Each row is a point. To make a cloud, some directions were put in groups of two or more. Within a group, all points are equally far from the middle, so they leave a hole (a ring in 2 directions, a hollow ball in 3). The other directions are filled evenly. Then the cloud was stretched, turned, moved and blurred a little. How many holes are there, and how many directions does each take, smallest first?

Cloud (21 x 3):
[[ 24 -72 -83]
 [-21 -25 -49]
 [ 26 -38 -96]
 [ -1 -14  30]
 [ 12 -21   8]
 [  5  56 -12]
 [-38 -27  20]
 [ 18 -16 -28]
 [ 57 -26 -10]
 [ 30  10 -33]
 [-57   1  -5]
 [ 29  16 -33]
 [-80 -40 -30]
 [ 34 -64   0]
 [-59  29 -69]
 [ 26 -26  33]
 [-16 -52   8]
 [-14  18  46]
 [ 31 -10  41]
 [ -4 -13  51]
 [-49  26   8]]
Holes: 0

Cloud (29 x 4):
[[ 42 -46 -49  -5]
 [  9  33  23 -58]
 [-16 -27 -33  71]
 [-17   1  15  66]
 [ 14 -60 -11 -22]
 [ -1 -32 -59  53]
 [-59  44  23   4]
 [ 46  11  28 -19]
 [-16  23  16 -70]
 [ 47 -30 -52  25]
 [-20  15   6 -74]
 [-37 -53  -5 -33]
 [-25   1 -73 -24]
 [  4  56 -24  24]
 [-32   6   6 -73]
 [-91   0 -15  -7]
 [ 16  30  36 -39]
 [-62  34 -43  -1]
 [ 50  17 -32  35]
 [-46  41 -48  -6]
 [ -6 -21 -40 -67]
 [ 51 -43 -11  -7]
 [-18 -16 -78 -15]
 [ 34  23  32 -30]
 [ -7  26  -3  65]
 [ -6  43  -9  52]
 [ 17  56 -29   7]
 [-22 -61   4  -3]
 [-14 -14 -11  75]]
Holes: 2 (2, 2)

Cloud (46 x 6):
[[ 17  37  18 -77 -29  36]
 [ 14 -35  51  20  26 -15]
 [ 47  37 -15  12 -76  23]
 [  7  50 -44 -33 -61  40]
 [ 65   5  18   1 -58  60]
 [ 34  10  58  24   5 -24]
 [ 81 -38  35 -11  -5 -13]
 [ 17  -8  52  27  23 -35]
 [  6  13 -55 -74 -15  33]
 [ -2  14 -56 -43 -36  52]
 [ 51  40  25  31 -30  -5]
 [ 15 -52 -32 -47 -38  -8]
 [-43  61  28 -46  -3  27]
 [-11  47 -59  -3 -38  38]
 [ 34 -22 -28  39  21  47]
 [-13   9 -19  42  11 -53]
 [ 59  -5  52  17 -31  33]
 [ -7 -37  40  31 -34   7]
 [ 14  43   5 -69   0  40]
 [ 66  54  24 -19   2  26]
 [ 47  47 -26 -50 -83  -7]
 [  2  -8  26  45 -54   3]
 [ 70 -25  37  18  -7 -15]
 [ 33  15  12 -69 -54  54]
 [ -4  30 -34 -22  39  -9]
 [-14  31  76 -15   8 -26]
 [ 32  13  -5 -20 -56  74]
 [ 16  16  25 -75 -54 -12]
 [-57  -9 -16 -27  17  34]
 [-36  15 -60 -20   0 -23]
 [ 11  -9  -5 -45   4 -57]
 [ 39  37 -35  18  34  22]
 [ -3  72  12 -24 -35 -15]
 [ 47  21  25 -65 -33 -37]
 [ 51  59 -56 -32 -67  25]
 [-12  12 -23  72  40  19]
 [-14 -41 -12  58   7  19]
 [ 33  15 -16  13 -60 -42]
 [ 13  37   9  51 -15  67]
 [ 64 -45 -61  24 -29   8]
 [-32 -14 -47 -30 -23 -32]
 [-44  -6  18  -6  65  -5]
 [ 26  59 -61 -41 -52  26]
 [ 44 -18 -79  14 -37 -21]
 [ 41  23 -88   1 -11   2]
 [-22  75  15 -20  21  16]]
Holes: 2 (2, 3)
